Each row is a point. Any point is a mix of the corners, with weights that add up to 1. It lies inside the corners' shape when no weight is negative. Is each point inside? If not, which corners have a negative weight?
In the rows, zero is written as 128.

Corners:
(1): [135 142]
(2): [104  72]
(3): [ 92 157]
Points:
[98 80] -> outside (1)
[ 99 164] -> outside (2)
[114  72] -> outside (3)
[123 119] -> inside
[ 90 141] -> outside (1)
[128 112] -> outside (3)
[130 135] -> inside
[118 158] -> outside (2)

Corners:
(1): [116 100  84 140 172 125]
(2): [176  76 100 122 164  68]
(3): [118  84 107 161 107 135]
(4): [ 95 182 182 160  93  94]
(5): [212 120 101 120 127 108]
(6): [ 88 131 184 146 150 140]
(7): [ 74 126 119 105 134 144]
Points:
[163 113 120 139 132 111] -> outside (7)
[120 118 119 126 147 110] -> outside (3)
[154 113 103 133 131 111] -> outside (6)
[109 117 127 126 136 128] -> inside

Corners:
(1): [170 152 108 138 102 125  93 159 114]
(2): [148  94 107 123 158 137  78  99 157]
(3): [ 94 137 163 104 120 150 119  97  99]
(4): [143 154  78 156 137 140 110 145 136]
(5): [166  37  18 137 137 144 104 127 172]
(6): [118 164 129 167 108 154  94 167 144]
(7): [162  89  81 171 109 119 106 120 110]
(8): [ 87 219 228  84  53  52 134  85  91]
(9): [145 119 143 139 159 152 119 140 150]
(10): [ 58 118 140  93 133  98 101 130 113]
Points:
[145 115  99 139 135 145 102 139 135] -> outside (8)
[115 113 120 116 135 127 112 110 125] -> outside (1, 6)
[139 107 109 133 123 126 104 125 134] -> outside (4)
[120 144 135 124 118 133 111 121 117] -> inside
[144 115  86 138 124 132 106 132 141] -> inside
[127 116 108 134 116 126 105 122 123] -> outside (9)
[133 116 119 135 119 127 103 124 123] -> outside (4)

Corners:
(1): [159  62 153 106 158 150 111 126 162  99 156 143]
(2): [171 132  97 104 110  90 111 196 150 157  94 152]
(3): [129  72 107 104 130 155  96  92  88  85 165 105]
(4): [108 103  95  54  68 132  53  73 108  35 195  51]
(5): [176 124 158 165 147 135 117 149 121 102 138 162]
(6): [136 149 144 126 144  83 152 133 105 139 140  99]
(7): [143 187 134 133 179 106 127 143 120 185  44 183]
(8): [168 132 114 117 142  92  96 109 122 164 120 158]
(9): [151  76 158 158 127 168 156 100 156 114 107 185]
(10): [134 178 126 141 160 120 134 133 135 156 130 191]
(11): [154  97 134 144 163 170 144  88 154 122 142 121]
(12): [171 148 146 118 138 123 136 144 101 157 119 155]
(13): [ 90 128 122 110  47 103  86 120 158 172 158  48]
Points:
[140 105 130 115 130 141 115 117 132 106 155 124] -> outside (7, 8)
[143 123 122 112 123 119 104 127 125 126 139 120] -> outside (9)
[148 116 135 126 126 121 114 126 146 133 125 126] -> outside (3, 10, 12)
[140 108 127 126 117 122 117 131 144 142 127 118] -> outside (4, 10, 12)
[131 110 125 118 114 132 106  97 114 122 144 105] -> outside (1, 2, 10)
[127 124 127 113 116 120 119 121 129 133 134 110] -> outside (5, 8)

Corners:
(1): [128 151 174  95 128 128 133 136 131 161 136 150 138  98 154 165 127  75
 124 155]
(2): [129 158 155 155 151 120 185  94  86 105 137 170 160  80 171  64  83 153
 137 112]
(3): [126 138 112 123  60  87 109 115 108 112 129 128 116 158 130 138 143 111
 121 156]
(4): [155 139 187  86 168 117 109 130 150 169  92 108 158 119 121  98 119  87
 116 177]
(5): [120 115 103 139 153 128 111 115  89 134 140 126 100 170 147 133 157  88
  85 104]
(6): [166 101  97 112 108 112  65 178 110 113 162 111 143 142 130 133 125 129
  93 120]
(7): [ 51  83 136 146 139 141 114  83 144 128  56 161  85 135 177 156  98 161
 128  65]
(8): [170  88  66 138  87  60  71 166 105 132 124 106 101 117 124 141 151  86
 129 123]
(9): [150 125 148 181 135 112  68 131 102  71 157 107  90 125 102 120 104 120
 109 112]
(10): [107 146 160 180 154 182 139  46 112 131  79 183  52 136 209 114 122 198
 152  95]
(11): [144 153 169 178 137 156 175  82  82 158 113 153 122 131 127 120  96 187
 148  91]
(12): [173 134 111 121 129  74  69 152 144 116 134 109 179 144  94 165 176  85
 129  98]
(13): [138 136 128  75 153  94 131 104 124 143 113  81 137 109 136 153 110 125
 113 141]
(14): [115 169 147 126 140 133 167 146 140 182 134 104 142 129 140 137 134 117
 167 151]
(15): [152 110  43 130 157  92  69 164 130 148 168 118 184  89  96 119 131 141
 105 169]
(16): [150  97  97 120 115 132 137 165 143 118 169  88 196  98 117 166 197  91
 119 144]
(17): [ 84 132 171 147 165 177 118  69  69 132 125 140 147 142 194 111 111 184
 188  86]
(18): [ 86 165 160 126 130 171 153  60 125 152 127 154 113 104 156  73 112 209
 163  82]
(19): [174 137  87 106 131 159 100 153 162 136 113 142 170 104  99 132 137  82
 147 124]
(20): [199  78  71 170 127  55 102 124 139 125 188 126 153 145 116 136 131  88
 129 116]
(21): [162  88 101 106 139  84 104 169 105 119 175 134 124 174  85 140 148  79
 131 130]
Points:
[141 129 126 125 132 119 111 132 112 134 135 123 135 122 130 128 134 119
 130 129] -> outside (7, 20)
[140 116 126 121 129 122 110 119 105 119 139 125 133 125 149 122 131 114
 133 124] -> outside (7, 11, 12, 14, 15)
[157 143 140 109 129 124 136 130 139 144 142 134 152 125 123 125 133 112
 139 133] -> outside (5, 7, 8, 9, 15, 17)
[137 121 125 131 138 118 112 124 119 130 126 127 132 128 136 136 127 120
 128 122] -> outside (18)
[132 130 134 130 132 119 121 116 115 133 133 129 132 122 138 121 120 141
 134 120] -> outside (5, 19)
[121 126 141 145 137 132 123  94 109 116 124 151 114 139 150 125 110 140
 130  89] -> outside (4, 8, 14, 15, 16)

Corners:
(1): [106 153 157 143 107 122 114 127  78 147 131 143 129 154 150 105 129 101
 148  30]
(2): [133 123 142 140 121 118 153 122 118 102 120 115 112 113 113 126 125 129
 125 145]
(3): [124 108 100 108 107 161 116 159 113 106 107 124 137 105 129 108 149 144
 145 119]
(4): [134 141 164 137 112 141 107 103 128 162 136 126 140 100 111 100 142 111
 118 124]
(5): [126 161 150 124 127 127 137 113 124 134 123 157 168 101  97 118 147 142
 125 148]
(6): [118 156 149 119 116 143 114 166 108 184 131 136 141 113 156 134 156 124
 126 130]
(7): [132   7 107 107 174 160  97 161  94  82 130 151 139 102 218 113  95 132
 132 112]
(8): [129 132 144 108 101 157 111 139 135 118 122 145 106 115 133 137 100 110
 130 129]
(9): [141 121 139 146 106 136 115 139 130 114 158 117 139 148 122 134 144 124
 108 137]
(10): [138  93 130  98 128 138 105 172 143 126 117 123 129  97 126 120 154 200
 144 160]
(11): [102  88 123 170 106 145 118 122 108 126 125 169 143 112 156 107 137 110
  89 125]
(12): [111 125 138 107 134 102 134 137 123  93  93 117 146 125  90  99 137 121
  83 149]
(13): [123 151  77 122 132 141 120  95 158 174 112 116 123 130 111 201 134 117
 109 122]
(14): [132  95 116 121 112 128 106 123  90 104 121 169 122 108 160 129 157 134
 136 137]
(15): [182 152 157 100 103 146 120 111  97 113 104 167 122 123 110 104 118 153
 142 131]
(16): [124 136 113 120 100 137 125  95 116 112 121 137 117 152 140 109 144 131
 131 128]
(17): [108 140  62 140 116 118 123 106 107 164 128 162 119 132 125 119 137 116
 131 131]
(18): [127 130 126 116 101 143 112 121 108 105 110 102  95 119 123 163  78 132
 123 134]
(19): [123 140  58 130 140 112 111 108 126 113 113 143 122  96 150 115 127 127
  89 108]
(20): [131 137 157 134 230 117 119 141  99  98 117 128 146  96 117 102 136 137
 122 145]
(21): [156 121 151 148 111 126 112 121 135 100 111  97 133 130 122 126 110 132
 131 139]
Points:
[123 139 117 136 108 121 118 117 130 143 123 125 128 123 117 131 142 134
 119 135] -> outside (3, 7, 8, 15, 20)
[128 126 131 131 121 135 118 129 115 123 120 134 130 116 132 124 128 128
 120 130] -> inside
[134 120 124 125 119 135 115 128 114 116 125 138 129 120 136 123 132 131
 122 129] -> inside
[130 119 132 117 127 145 109 131 112 120 121 149 130 122 148 114 132 112
 114 113] -> outside (2, 5, 10, 17, 18, 21)
[125 125 130 130 121 132 122 128 114 122 121 136 131 118 129 112 128 128
 119 129] -> outside (13, 14)
[126 133 130 127 119 134 120 126 115 131 116 141 131 111 126 119 138 132
 123 130] -> outside (7, 9)
